Rows are points. Examples show where two turns around zero, p and q, send a point. Where does a point land after both, in the order given? Backwards means that the second turn is done in reverse. Each puzzle has new turns, and all numbers are rounded.
In the rows, zero is written as 100.

Turn p:
[108,72] -> [73,112]
[120,90] -> [79,91]
[71,138] -> [148,98]
Turn q:
[91,132] -> [67,103]
[135,82] -> [129,126]
[74,86] -> [104,71]
Where do these land?
q, then p: [79,79] -> [72,108]
p, then q backwards: [120,143] -> [67,66]
q, then p: [101,78] -> [81,89]

Turn p:
[105,119,146,123] -> [115,118,132,138]
[78,78,143,88] -> [76,92,96,148]
[98,117,68,69] -> [78,87,106,60]
[73,69,74,84] -> [73,94,59,89]
[106,99,80,131] -> [125,121,87,87]
[140,119,90,106] -> [133,90,121,79]
Turn q:
[128,47,102,105] -> [81,135,140,79]
[81,113,121,140] -> [97,62,90,68]
[111,92,101,104] -> [101,109,107,91]
[50,124,109,99] -> [90,52,81,119]
[118,123,53,78] -> [113,138,64,126]
[111,101,114,73] -> [118,104,119,118]
Where do these land?
q, then p: [98,122,90,96] -> [114,102,91,82]
q, then p: [66,55,69,114] -> [48,138,88,105]
p, then q backwards: [72,78,105,127] -> [104,111,59,85]
q, then p backwards: [115,138,108,66] -> [129,80,123,133]
p, then q: [144,129,99,112] -> [136,111,138,94]
p, then q: [105,77,128,85] -> [73,102,103,71]

Turn p:
[88,63,70,62,88,97] -> [112,74,131,80,111,142]
[68,117,121,126,102,127] -> [78,129,82,98,134,81]
[101,86,107,52,101,82] -> [82,59,123,97,90,116]
[80,105,117,147,110,83] -> [79,150,89,101,88,94]
[153,133,108,142,132,113] -> [125,119,64,153,79,62]
[129,149,84,115,112,94] -> [119,95,50,112,75,83]
[92,72,102,75,57,97] -> [103,83,140,63,108,101]
[88,76,91,81,97,108] -> [101,90,120,94,117,120]
Turn q:
[37,57,102,92,82,111] -> [82,66,109,163,128,90]
[136,102,88,90,122,90] -> [92,109,81,76,69,111]
[86,107,74,107,80,113] -> [109,99,108,112,97,65]
[112,85,119,94,107,126] -> [99,124,88,119,102,121]
[145,73,124,140,116,116] -> [145,116,61,104,93,140]
[46,101,107,93,92,119] -> [82,95,113,130,140,79]
[141,133,106,81,90,58] -> [98,104,132,48,70,119]
[98,141,81,102,111,67] -> [92,87,108,50,100,78]
Where do these land?
q, then p: [100,79,123,60,82,99] -> [84,129,100,95,133,74]
p, then q backwards: [135,122,137,80,84,70] -> [95,95,40,83,86,77]
p, then q: [97,120,112,111,100,155] -> [90,76,62,61,96,99]
q, then p: [84,85,53,110,132,78] -> [115,103,127,73,88,150]
q, then p: [81,124,57,97,65,129] -> [74,114,98,84,40,88]
q, then p backwards: [86,96,135,96,120,101] -> [67,93,91,91,117,117]
q, then p backwards: [112,65,70,117,140,74] -> [107,155,77,74,109,78]
p, then q: [106,108,112,129,77,94] -> [91,94,127,73,92,99]

Turn p:
[135,81,117,93,95,114,114,95] -> [103,98,125,94,70,114,121,112]
[105,84,117,92,106,143,127,98] -> [81,114,105,113,79,118,128,131]
[84,90,100,119,134,65,55,108] -> [82,55,102,111,115,69,68,77]
[86,117,53,104,67,102,123,135] -> [117,165,96,106,117,83,95,81]
[114,78,106,86,87,126,96,81] -> [81,103,119,82,90,128,113,110]
[79,96,97,101,122,71,85,74] -> [87,67,78,83,115,82,95,92]
[117,107,111,61,94,126,113,108] -> [103,115,96,111,76,139,121,94]
[125,94,101,90,104,109,131,93] -> [109,106,106,96,80,103,135,107]
[83,106,102,122,111,66,62,85] -> [100,62,95,89,126,81,68,92]
[72,126,94,111,59,85,122,138] -> [130,150,78,107,100,85,65,101]
[99,120,100,123,120,93,72,86] -> [107,67,103,108,132,95,91,102]
Turn q:
[92,138,90,129,102,89,65,100] -> [77,129,92,133,93,106,111,133]
[93,78,119,91,84,109,111,70] -> [113,88,83,74,109,126,83,92]
[134,107,83,74,126,137,78,125] -> [111,147,126,91,86,74,122,70]
[132,87,102,95,95,99,137,75] -> [123,86,75,100,120,90,82,67]
[83,93,86,75,107,109,129,93] -> [117,79,119,95,120,113,113,82]
[102,75,119,98,119,102,119,79] -> [123,92,103,83,121,100,71,98]
[115,94,93,90,97,121,108,90] -> [109,109,93,88,109,100,105,76]
[92,91,134,91,72,95,134,85] -> [125,60,72,82,97,114,91,101]
[103,103,83,117,86,62,55,106] -> [53,112,99,130,74,106,83,109]
[94,135,93,105,117,78,60,137] -> [82,122,126,134,66,87,114,130]
[59,100,98,133,94,100,104,140] -> [68,76,111,89,103,86,125,142]
Where do these land?
p, then q: [92,94,118,95,113,102,111,100] -> [79,86,99,96,102,98,110,97]
p, then q backwards: [87,131,114,110,119,87,88,173] -> [150,124,93,94,118,42,106,78]
q, then p: [95,95,105,89,103,107,79,86] -> [104,103,99,110,108,127,99,104]
q, then p: [86,81,93,104,118,77,94,86] -> [81,80,106,119,104,107,80,108]
p, then q backwards: [89,101,116,115,40,98,102,80] -> [87,75,146,107,119,119,77,80]
q, then p: [111,110,83,64,93,82,106,101] -> [103,95,117,73,104,102,103,134]
p, then q: [168,91,90,100,119,101,116,83] -> [140,59,69,77,102,82,80,86]
q, then p backwards: [98,107,89,99,123,84,92,79] -> [100,115,99,111,93,120,86,121]
q, then p: [86,100,88,112,93,176,130,86] -> [100,98,65,117,86,99,173,81]
p, then q: [88,90,104,111,79,86,83,125] -> [89,122,97,109,76,119,90,114]

Turn p:
[110,106,112,139,92,91,66,87,93,122,114] -> [81,118,112,116,81,108,60,106,90,80,80]
[97,139,108,118,94,146,97,113,100,86,80] -> [112,98,142,63,91,125,101,94,119,108,81]
[100,96,134,106,95,67,94,86,114,82,129] -> [92,103,105,141,105,118,84,101,69,118,116]
[112,114,118,121,83,89,122,99,73,102,112] -> [98,102,121,124,70,96,105,72,90,99,93]
[76,108,82,94,141,94,114,92,91,112,52] -> [104,134,105,68,114,69,139,121,97,91,99]
[85,38,79,51,105,129,82,105,138,134,122] -> [96,48,44,71,137,78,66,122,102,85,128]
[89,132,78,70,106,72,123,106,91,128,93] -> [130,114,102,112,130,66,125,84,102,78,90]
[93,96,65,110,105,71,97,103,97,88,99] -> [86,128,80,113,110,107,116,96,115,87,107]
[95,82,89,109,103,98,100,101,130,92,41] -> [66,116,91,69,123,92,118,117,110,131,84]
[101,86,80,107,116,100,130,105,102,111,128] -> [103,103,73,91,94,94,102,69,86,83,120]
[131,109,147,103,95,130,64,126,90,93,106] -> [122,87,127,101,66,111,53,115,117,130,94]
[142,114,85,112,88,92,77,64,99,92,119] -> [104,104,78,127,81,136,92,107,90,87,61]
[68,80,123,61,76,120,134,113,82,58,104] -> [102,45,122,106,100,99,138,95,112,123,147]
Turn q:
[103,83,99,107,123,119,86,133,85,122,109] -> [90,98,89,130,94,92,65,87,115,79,95]
[96,100,91,64,121,117,84,107,102,118,65] -> [104,105,60,128,125,100,108,101,87,84,79]
[108,120,132,106,64,121,127,76,116,48,135] -> [100,91,172,76,98,106,123,105,67,95,134]
[63,95,85,46,112,92,114,124,102,137,89] -> [74,74,63,138,120,103,98,122,88,123,63]
[134,96,98,108,78,82,74,116,106,115,102] -> [104,130,101,80,119,99,65,106,116,101,98]
[102,97,110,138,112,81,95,123,124,102,87] -> [109,124,115,103,90,71,99,91,132,108,81]
[123,129,119,116,84,113,150,53,97,87,113] -> [82,83,131,44,89,97,130,78,69,92,114]
[102,55,60,104,111,98,87,118,112,107,83] -> [113,127,64,120,74,83,77,124,101,102,92]
[82,80,76,80,124,82,84,103,92,132,109] -> [109,78,59,118,97,105,73,105,108,119,84]
[101,62,126,118,103,86,70,95,98,105,87] -> [122,106,87,104,110,67,91,100,131,102,128]
[104,148,107,102,101,106,109,64,107,60,127] -> [121,86,143,76,95,134,129,78,76,99,105]
[64,106,79,101,86,112,87,104,88,123,87] -> [91,84,79,108,98,116,108,129,124,82,85]
[116,130,118,110,81,91,132,85,70,44,108] -> [78,113,138,75,91,129,135,75,89,113,140]
Where do these land?
p, then q: [150,97,86,107,96,99,76,144,101,87,80] -> [121,116,94,76,119,92,97,131,99,83,47]
p, then q: [106,127,96,84,112,93,94,133,98,69,114] -> [112,104,120,75,102,87,79,81,79,76,81]
p, then q: [123,106,113,87,72,70,95,136,125,90,90] -> [125,91,80,79,98,69,93,88,123,87,63]
p, then q: [100,82,98,97,100,146,109,55,129,96,86] -> [67,95,60,142,102,103,97,118,79,98,118]
q, then p: [125,78,133,115,119,104,96,137,121,84,79] -> [103,146,124,132,106,116,98,95,70,100,82]
q, then p: [61,142,90,126,83,99,127,124,58,78,157] -> [60,30,139,66,108,103,69,103,82,113,120]
p, then q: [124,67,95,83,113,109,120,91,115,126,98] -> [95,110,58,96,90,122,85,115,99,125,102]
p, then q: [103,57,107,85,97,111,96,86,100,86,83] -> [78,93,90,120,87,94,77,129,107,114,90]
q, then p backwards: [115,104,126,84,92,109,80,104,86,118,98] -> [73,100,85,92,92,92,92,110,124,114,113]
q, then p: [124,85,108,114,100,99,80,83,126,108,106] -> [123,110,84,130,99,101,94,116,104,115,87]
p, then q: [43,120,76,108,111,73,99,81,66,96,140] -> [104,97,163,107,64,119,120,68,90,100,132]
q, then p: [110,101,103,104,102,90,118,55,91,113,70] -> [116,87,69,112,115,84,138,92,97,86,105]
p, then q: [93,108,101,91,116,105,101,81,113,127,80] -> [87,115,82,118,113,111,107,80,100,119,103]
p, then q: [24,124,68,115,86,94,109,90,71,122,118] -> [122,88,151,123,82,102,145,71,80,128,140]

Turn p:
[73,87,120,108,126,87,105,112,97,96,99,94] -> [101,94,84,132,108,102,111,96,92,116,107,123]
[114,93,94,103,84,94,88,94,125,82,85,88] -> [101,82,112,98,72,92,112,99,120,96,92,89]
[111,105,91,115,100,81,94,99,98,90,176,92] -> [115,81,92,103,116,91,49,104,94,135,59,85]
[98,98,114,108,107,99,96,100,90,85,100,121] -> [111,107,96,96,93,90,94,95,98,110,108,123]
[93,112,97,110,134,89,107,113,112,142,91,104] -> [79,110,77,122,106,90,110,92,63,96,114,81]
[105,98,99,97,94,102,89,94,98,101,89,112] -> [97,105,110,92,90,97,97,97,104,97,112,101]
[95,95,96,108,93,104,125,95,98,104,87,120] -> [116,105,104,101,100,99,102,98,86,72,107,110]
[111,114,104,94,90,100,91,108,88,122,93,88] -> [94,110,91,91,110,105,103,102,111,101,115,75]
[104,98,96,87,108,117,92,69,90,129,81,88] -> [82,99,119,80,106,125,115,91,85,101,122,85]
[103,97,109,76,85,124,92,85,116,91,123,103] -> [91,102,128,83,113,98,94,83,117,103,74,107]
[107,92,92,119,107,119,107,107,89,128,99,103] -> [112,125,104,106,103,112,104,99,76,100,105,81]
[71,92,92,115,83,84,91,105,106,86,82,112] -> [108,90,114,123,89,80,101,119,109,90,119,114]
[109,93,88,62,88,92,86,112,91,81,92,91] -> [78,100,98,94,86,120,88,112,137,95,98,106]
[108,135,94,112,111,125,105,106,99,84,91,94] -> [104,112,87,74,98,88,125,123,91,104,86,100]
[99,90,116,85,89,83,132,101,104,78,114,91] -> [113,78,84,107,111,110,93,88,119,84,79,119]
Turn q:
[83,116,93,104,104,114,129,92,116,123,90,114] -> [102,115,118,104,63,106,96,77,93,95,86,102]
[73,115,90,105,106,118,100,113,88,96,115,84] -> [96,93,104,92,101,99,111,91,93,91,85,61]
[123,94,116,104,110,106,98,100,75,122,96,123] -> [116,116,100,107,116,126,107,110,87,86,93,124]
[121,86,84,72,86,98,85,94,121,80,99,84] -> [97,74,83,102,85,87,93,128,111,110,129,101]
[95,92,124,114,118,94,81,100,115,103,101,115] -> [86,110,101,112,121,110,92,81,86,103,118,109]
[114,105,116,104,75,123,120,100,114,96,116,94] -> [93,111,102,63,80,98,104,113,82,106,106,104]
[113,78,121,88,108,99,93,103,86,77,113,125] -> [82,87,109,99,128,106,107,119,93,84,111,125]
[92,83,89,127,123,89,116,116,113,84,107,87] -> [83,80,104,82,108,118,98,72,122,116,98,94]
[104,124,79,123,91,92,89,113,73,105,113,104] -> [129,92,102,99,119,94,116,97,87,117,72,89]
[77,113,106,95,115,80,101,111,121,106,95,85] -> [75,111,92,118,94,95,99,81,112,114,95,84]
[116,120,96,95,97,106,98,75,92,96,86,107] -> [121,100,87,104,89,84,110,99,93,86,102,117]
[98,71,90,81,78,95,102,102,100,92,71,86] -> [107,100,109,101,92,92,88,124,140,98,119,97]
[91,103,96,88,89,86,88,81,86,120,98,92] -> [113,109,88,116,103,85,79,110,102,94,86,94]
Where do these land?
q, then p: [96,81,108,96,77,121,94,118,106,105,113,99] -> [93,117,87,106,124,108,103,101,120,119,94,98]
q, then p: [89,88,106,113,104,103,98,80,129,113,97,101] -> [95,94,124,83,109,90,86,102,104,122,108,95]
p, then q: [114,133,93,100,98,89,114,113,80,82,101,104] -> [105,71,104,123,90,101,116,117,111,117,102,91]
q, then p: [98,99,125,113,100,77,83,84,104,130,85,82] -> [79,96,99,78,94,76,96,122,77,115,104,77]
q, then p backwards: [94,81,110,112,98,129,89,92,112,110,122,117] -> [100,93,78,99,108,101,107,71,81,124,104,117]
p, then q backwards: [100,119,76,85,96,69,107,110,87,69,115,102] -> [117,74,92,72,93,84,108,74,93,103,119,81]
q, then p: [84,104,127,94,116,114,88,91,129,119,92,92] -> [108,86,115,83,124,87,94,133,96,119,97,95]
q, then p backwards: [111,89,106,96,127,83,97,102,96,102,93,83] -> [99,99,114,77,102,86,109,118,90,99,101,84]
q, then p backwards: [85,104,87,92,109,82,100,110,71,98,85,107] -> [85,91,107,99,77,106,109,115,122,96,108,84]
p, then q backwards: [111,100,96,88,80,92,137,108,87,83,97,112] -> [112,83,100,97,111,109,111,68,73,109,89,91]
p, then q: [96,93,103,95,95,136,84,65,116,108,102,88] -> [73,138,91,96,95,105,94,104,105,70,98,110]
p, then q: [87,118,87,119,123,78,108,108,81,85,87,71] -> [113,80,127,92,99,135,104,115,114,116,83,85]
p, then q backwards: [111,96,83,95,91,119,104,107,110,122,112,111] -> [69,101,113,103,96,110,105,101,89,119,105,100]
q, then p: [116,85,94,102,81,113,88,116,111,92,89,123] -> [113,122,89,104,117,100,84,74,102,110,87,96]
p, then q: [109,111,100,99,104,94,108,97,82,83,110,110] -> [110,87,104,122,98,103,105,116,96,101,106,102]

Turn p:
[101,78,127,141,75,112,122,107,76,132,108,116,134,141] -> [68,99,41,106,104,53,90,91,79,121,85,122,84,88]
[74,132,85,100,81,141,115,94,106,129,84,141,65,97] -> [88,77,88,73,128,85,113,123,143,75,126,104,61,116]
[107,124,70,98,133,76,43,87,115,83,131,88,90,143] -> [98,112,100,134,76,144,111,104,88,84,84,27,85,100]
[107,97,118,92,69,103,85,89,94,108,108,113,128,77] -> [84,84,94,84,107,97,109,116,90,99,68,120,126,103]
[86,64,78,104,97,137,133,92,80,76,134,118,115,58] -> [132,62,108,85,79,55,54,115,94,78,93,120,111,118]
[94,103,86,63,50,81,126,79,100,127,70,97,71,122] -> [114,142,79,91,127,84,153,126,108,87,129,115,104,115]
[87,113,73,161,106,79,113,86,82,76,131,76,88,100] -> [91,136,123,93,57,74,73,87,82,75,89,80,64,100]
[116,110,124,89,97,72,69,91,81,95,164,58,81,113] -> [92,136,86,78,54,142,93,125,63,118,85,70,112,108]
[110,76,92,74,147,107,128,48,108,130,68,70,58,87] -> [98,113,136,123,126,102,91,122,80,98,186,99,116,124]
[124,121,89,98,97,128,106,131,85,100,74,107,142,96] -> [99,88,93,108,132,91,88,68,131,117,67,109,107,126]
[24,83,109,92,98,100,144,106,108,148,113,117,100,84] -> [122,79,85,44,136,61,93,113,79,91,136,103,85,58]
[102,122,123,85,104,120,105,110,137,92,113,112,105,120] -> [90,84,70,94,94,116,98,92,134,98,110,82,119,83]
[122,77,108,105,141,114,85,134,98,90,51,94,87,111] -> [108,86,113,147,107,128,96,67,109,136,121,120,82,103]
[137,89,102,92,123,75,96,115,103,77,90,119,104,60] -> [112,91,149,122,92,105,94,110,119,129,82,111,123,88]
[91,85,90,125,78,70,65,133,134,73,111,82,127,65] -> [113,81,135,82,65,101,131,58,81,99,57,98,113,76]
[117,127,127,82,104,87,65,99,95,65,53,92,105,127] -> [90,128,95,136,114,161,113,83,120,95,82,118,108,94]
Turn q:
[101,119,115,52,126,94,76,96,98,106,135,132,79,115] -> [98,97,84,134,58,79,64,101,107,60,105,111,115,84]
[93,86,70,128,120,134,111,80,111,93,118,120,124,112] -> [128,96,85,84,109,106,60,111,87,117,114,69,78,120]
[45,101,106,100,80,101,98,111,77,93,60,85,105,74] -> [115,108,109,93,111,98,135,60,110,141,122,117,114,77]
[103,98,127,90,121,84,96,114,80,146,128,153,69,98] -> [89,100,76,151,59,65,95,88,67,84,84,85,124,105]
[128,91,91,75,89,89,72,116,84,143,114,137,44,130] -> [74,92,50,117,41,89,110,115,105,78,65,83,132,96]
[116,33,95,109,98,125,107,62,128,55,111,66,125,92] -> [90,115,147,72,134,130,50,130,127,134,101,77,105,124]
[104,113,96,102,108,61,85,108,86,114,59,95,145,90] -> [97,122,109,120,103,110,144,119,82,112,120,112,69,68]
[123,124,114,95,77,91,88,116,56,85,112,130,84,110] -> [121,101,90,126,70,80,115,97,122,89,53,116,91,100]
[106,112,74,59,84,64,101,102,101,107,129,156,46,118] -> [98,94,66,100,23,71,100,120,103,71,94,124,130,126]
[98,79,94,133,90,105,106,110,147,72,135,76,114,80] -> [113,77,139,92,127,138,89,107,102,97,112,87,109,146]
[119,100,81,77,133,86,114,127,73,100,120,108,55,110] -> [109,138,81,94,71,85,101,98,94,49,80,90,126,106]
[79,136,115,135,111,97,70,100,100,95,35,69,103,95] -> [105,83,118,79,115,127,132,70,76,114,99,117,76,37]
[103,127,111,112,92,104,122,75,101,106,64,86,103,60] -> [89,102,103,89,137,97,109,88,71,122,92,144,92,93]
[95,72,115,118,96,105,141,82,128,84,113,74,124,138] -> [78,90,137,69,122,85,82,102,116,103,116,67,71,130]
[96,89,82,118,84,125,107,73,110,99,123,31,144,99] -> [80,107,104,85,153,148,84,91,131,113,123,91,67,127]
[91,121,112,97,91,135,108,129,119,101,44,83,139,79] -> [117,79,102,95,167,91,131,106,100,116,119,110,100,61]
Where do these land?
p, then q backwards: [106,57,138,126,106,69,66,67,120,50,109,99,87,113] -> [107,114,111,86,130,43,33,98,100,118,95,121,79,88]
p, then q: [115,125,124,71,80,129,125,91,117,122,70,86,95,76] -> [108,89,98,116,96,74,63,117,102,78,155,84,89,104]
q, then p backwards: [99,108,33,100,90,98,87,109,95,130,75,115,153,113] -> [85,87,113,67,89,95,95,111,96,134,111,117,43,154]
p, then q backwards: [124,103,111,98,81,128,104,129,99,112,104,81,83,48] -> [75,86,89,112,55,89,119,73,123,70,96,96,79,95]
p, then q: [91,64,64,137,135,92,127,66,112,105,134,144,123,100] -> [96,125,162,120,73,148,149,85,98,108,86,98,109,111]
q, then p backwards: [110,74,119,105,130,56,75,70,122,95,154,89,98,128] -> [117,122,94,141,144,114,78,58,99,65,122,84,71,85]
q, then p backwards: [104,140,98,132,89,96,107,118,83,108,92,118,118,119] -> [74,80,70,113,80,102,78,124,94,108,94,116,91,122]
p, then q: [83,102,158,91,126,116,45,84,106,78,108,84,59,94] -> [138,80,66,113,131,96,68,76,144,130,84,80,136,106]
q, then p: [103,97,83,95,74,105,111,103,49,128,85,117,104,116] -> [106,131,120,91,119,65,128,95,114,93,117,74,87,110]
p, then q backwards: [114,114,62,92,122,96,135,123,67,114,62,96,131,93] -> [95,88,132,104,96,140,143,99,72,75,116,94,128,72]
q, then p backwards: [76,128,104,87,73,114,116,98,90,97,94,54,93,65] -> [96,112,122,91,79,116,113,119,105,104,39,84,116,93]
p, then q: [94,99,111,91,86,144,119,131,99,100,91,78,106,114] -> [87,103,71,89,75,108,66,133,104,102,114,98,90,109]
q, then p: [110,121,77,77,86,96,92,114,69,65,110,151,126,133] -> [98,115,118,104,59,82,156,95,143,132,94,95,103,105]
p, then q: [101,70,84,122,131,71,85,69,147,78,129,106,44,123] -> [104,83,124,109,130,123,128,57,134,105,63,110,111,164]
p, then q: [69,97,135,77,91,89,105,127,124,118,83,82,80,65] -> [92,118,82,138,121,64,60,115,101,92,109,112,125,113]
